Each row of a before or after table is a point. The points were changed in one or more steps. Then noise was added and the rows were shuffled. The steps act on how far a point lies along the listed directions, d1 being the first. Write out the steps. A step turns or swaps two directions, mirrors them in a line or flattens them onto one, adds a multiple of one to another, or multiplies one. Angles are multiples of 10 degrees, from the lower direction toward the higher: turns from -170 to 170, lines from 10 to 170 but not 90. Use the fewest steps. Two steps may share a direction if one is a turn and the other turns, adds or multiplies; they go together, in the order done. Otherwise the lowest direction goes first.
(in the rows, 128 means zero)

Directions:
(1): [ 94 170 138]
(2): [102 117  81]
(3): [162 162 101]
Before:
[[152 136 134]
 [155 141 100]
 [149 127  76]
 [160 149 103]
 [110 112 104]
 [124 134  89]
 [119 128 189]
 [118 115 103]
 [ 91  91 168]
 [115 104 110]
 [151 102 112]
 [117 110 165]]
After (12 x 3):
[[143 139 231]
 [133 121  48]
 [103 100  85]
 [108 127  59]
 [159 142 148]
 [ 95  94 177]
 [105 109  78]
 [151 101 107]
 [127 114 185]
 [159 149 101]
 [ 94 105  77]
 [151 140  95]]
Steps: multiply d2 by 2

Directions:
(1): [ 65 135 120 184 125 136 154 128]
(2): [114 127 123 108 163 171 125 194]
(3): [142 127  55 120 160 123 162 111]
(4): [100  89 107 116 116  69 108 161]
(5): [150 171  89 151  83 133  99 156]
(6): [134  75 116 120  75 169 151 127]
Before (8 x 8):
[[186 185  68 142 149 130 137  99]
 [127 167 132 156 172 113 138  95]
 [169  89 130  97  94 159 114 158]
 [138  81 116  79  98 141 130 112]
 [ 97 105 121 162 107 180 155 116]
 [117 114 156  98 124 113 109 162]
 [145 115 136  77 170 167 115 168]
 [ 65  94 117 140 168 102 141 176]]
After, 8 rows:
[[ 58  87 135 133 193  88 150 160]
 [150 144 125  87 164 154  97 176]
 [ 87  84 138 150 139 183 168 116]
 [142  90 104  82  93 153 118 135]
 [122 128 151 104 123 109 101 165]
 [190 188  60 146 133 127 134  96]
 [174 115 115 104  90 164  98 186]
 [127 152 137 158 166 109 145  76]]
Steps: add -0.7 times d1 to d5; turn d2 and d6 by -20 degrees

Directions:
(1): [146  87 164  80  82 122 122 120 151  76 123]
(2): [134 117 176 157 167 111 171 102 138 110 183]
(3): [101 128  86  95 160 109 156  88 183 123 103]
(4): [118 140 135 108 171 134 152 204 126  86 110]
Before (11 x 11):
[[100 195  43 159 142 140  98 150 105 199  77]
 [101 153 104 154 129 136 126 122 116 162 132]
 [141 124 164 136 120 130 134 133 121 114 146]
 [146 126 155 137 142 129 154 147 133 108 153]
 [126 124 150 118 156 107 153  97 150 111 131]
 [108 123 123 158 136 111 154  93 134 137 138]
 [138 120 181 149 118 130 141 109 115 118 155]
 [113 129 141 143 163 123 147 106 151 118 143]
 [116 141  82 113 130 133 116 124 129 150  96]
 [169 124 196 160  90 141 122 145  88  98 179]
 [108 134 118 141 165 118 160 136 125 131 134]]
After:
[[112 130 109 138 110 136 106  91 141 148 118]
 [125 124 105  98 120 113 125  69 157 135  97]
 [126 126 129 118  84 136 108 105 122 145 107]
 [112 131 108 144 106 132 112 135 106 140 106]
 [117 159 138 174 120 153 110 181  73 151 142]
 [145 192 183 237 175 156 123 250  25 149 177]
 [147 119 128 138  95 125 124  88 136 146 144]
 [133 126 126 123 102 132 115 112 135 135 123]
 [150 128 134 127  67 144  97 121 112 122 131]
 [126 128 127 162 116 127 127 120  97 162 149]
 [122 141 134 133 168 129 151 161 118 120 133]]
Steps: add 1.5 times d1 to d3; turn d2 and d4 by -120 degrees

Directions:
(1): [ 97 199 102 106 157 129 139  93 120 115 108 131 215 129 148 121 129 118]
(2): [146 173 133 110  92 184  81 144 120 156 163  98 120 126 173 154 175 104]
(3): [140 166 111 155 150 135 141 102  94 140 183 206  88  94 135 112 110 110]
(4): [105  69  60 102 144 154 117  88 140 101 167 134 130 117 143 153 159 168]
(5): [113 130 121 123 144 184 157 227 113 102 135 154 146 132 130 104 127 162]
(6): [152 188  90 152 102 116 124 125 139  78  99 134  86 171 128 161 124 182]
Before:
[[100 107 122 120 122 123 111 132 149 112 100 105 165 144 127 137 152 129]
 [145 140 141 130 112 146 108 141 124 155 155 139  99 113 123 110 109 122]
 [101 145 135 129 146 173 145 205 112 111 122 144 178 132 130  85 112 128]
 [116 102 125 124 148 128 155 131 102 134 128 141 143 110 135  98 119 121]
 [139  99 112 108  96 170 111 140 127 114 143 123 122 139 134 140 168 137]
 [142 134 160 158 125  98 160 181 148 108  93 127 150 142  99 128  94 148]
 [124  85 143  96 135 150 106 119 131 166 153  90 178 117 138 129 161  78]
 [109  97  54  88 139 179 102 132 138 104 186 118 134 129 151 149 164 162]
 [111 160 107 136 162 123 135 120 133 102 135 159 124 123 135 107 111 148]
 [111 157 135 123 147 161 140 170 120 127 143 145 167 120 125  86 111 135]
 [154 139  88 152 123 139 128 100 118 119 155 174  90 125 134 135 132 143]
 [118  71 175 128 112 145 154 219 152 131 131 132 117 131 103  94 118 142]
 [109 191 125 130 133 124 162 167 112 100  79 137 166 142 113 102 109 141]]
After (13 x 18):
[[148 149  76 148 132 148 127  88 110 115 167 184  93 118 137 138 139 145]
 [ 76  70   6  69 168 174 114  96 141  74 189 130 167 125 152 153 162 191]
 [ 97  78 126 117 121 117 114 136 157 107  96 101 155 141 118 136 148 134]
 [117 134 146 135 148 143 149 176 123 125 136 159 152 120 111  79  93 139]
 [105  78 129  90 155 131 120 100 132 149 135  93 211 117 129 122 147  92]
 [122 125 187 113  94 177 126 232 143 147 143 107 139 132 140 109 145 118]
 [122 128 110 151 154 121 133 125 128 106 147 165  85 121 123 109 109 153]
 [134 181 139 123 120 147 113 131 116 158 150 139 135 109 132 102 107 112]
 [116 114  86  95 115 171 115 113 129 103 137 123 168 139 144 141 173 142]
 [129 147 155 155 123 100 170 200 114 104  70 135 115 146  85  97  90 147]
 [111 122 149 141 147 156 152 220 115 114 111 152 156 135 111  78  97 136]
 [165 140 193 163  92 109 141 216 147 133 100 106 116 144 106 137 107 126]
 [125  86 128 126 135 134 145 142 101 139 143 140 110 111 133 101 124 124]]
Steps: turn d1 and d2 by -80 degrees; multiply d3 by 1.3; multiply d4 by 1.6
